Rows are points. Two turns around zero, p and q, are shown by what they do to some points. Where does a point land after both, in the order given? Backwards means that the second turn is done in reverse. Each puzzle has new turns, and all numbers are rounded.

Turn p:
[-28  18 -13] => [-21  28  -6]
[-9 -9 -4] => [-12  -5  -1]
[ 23 -27  19] => [ 15 -35  13]
[-25  35   1] => [-8 42  6]
[ 40 -16  -3] => [ 28 -30 -13]
Turn q:
[-15   0  37] => [-11   4  38]
[ 4  1 11] => [3 7 9]
[ 19  25 -38] => [ -1  17 -46]
[21  5  6] => [14 17  0]
[-29 -31 -16] => [ -6 -45  -1]
Where do these land?
q, then p: [-39  13 -13] => [-43   1   5]
q, then p backwards: [12 34 -5] => [-17  25 -20]
p, then q: [ -9 -29  11] => [  2 -22  23]
p, then q: [23  9 -7] => [ 17   8 -18]
p, then q backwards: [16 20 12] => [25 -7 10]
q, then p: [ -3 -48   2] => [ 12 -46   9]

Turn p:
[ -3 -25  30  17   9  14] => [  0 -31  26  14  16  -4]
[ 30  -1   6  25 -13  10] => [36  3 14 17  3 -5]
[ 21 -20   6 -22 -14 -15] => [ 14 -19   0 -13 -31  -6]
[-28  19 -39  22  11  17] => [-18  29 -28  25  28  15]
[ 11  15  26 -30  15 -23] => [ -4  -1  13 -45  -7 -20]
[ -8  -7 -21   5  -6 -20] => [-11   7 -16  14 -17  -9]
[ -9  -2  -8 -18  11   5] => [-11  -7 -15 -12   4   7]
[-14  22   1   0 -12  13] => [-5 20  8 -2  6 22]
Turn q:
[ 19  25 -11  26   3 -18] => [  5  25  -7  32   7 -20]
[20 13 -2 12 39 -1] => [  9  18 -15  12  38   3]
[ -6   3   8 -26 -10  -4] => [  2   1  -3 -26 -14  -4]
[ -8 -48  -5 -20 -20  -5] => [  7 -48  16 -19 -13  -9]
[ -9  -5  -7 -16  -3  19] => [  0 -13 -10 -10 -11  17]
[-42 -23  -5 -12 -18  -7] => [-31 -33   6 -18 -21  -7]
[11 14 20 25  6 -2] => [-1 27 17 14 13  2]
[15 21  1 13  1 19] => [10 22 -3 17 -1 18]
Where do these land?
q, then p backwards: [  5  13   3 -28  27  -4] => [ 11  22 -17 -18  22   8]
p, then q: [ -1  -3 -19   8  14   6] => [ -5  -6 -14  16  11  -4]
p, then q: [ 3 -1 44 14 -4 20] => [  8  11  32 -21  27  15]
q, then p: [  4 -20  32 -10  -7  29] => [ 19 -25  18 -23  10  23]
q, then p: [-22  27 -41   4 -15 -23] => [-22  30 -15  35 -29  -2]
p, then q: [ -5 -22  -8   6   3 -19] => [-13 -14  10  13  -7 -18]
p, then q backwards: [ 15   6 -11   6 -19  -9] => [ 17  17  -3  -2 -17   2]
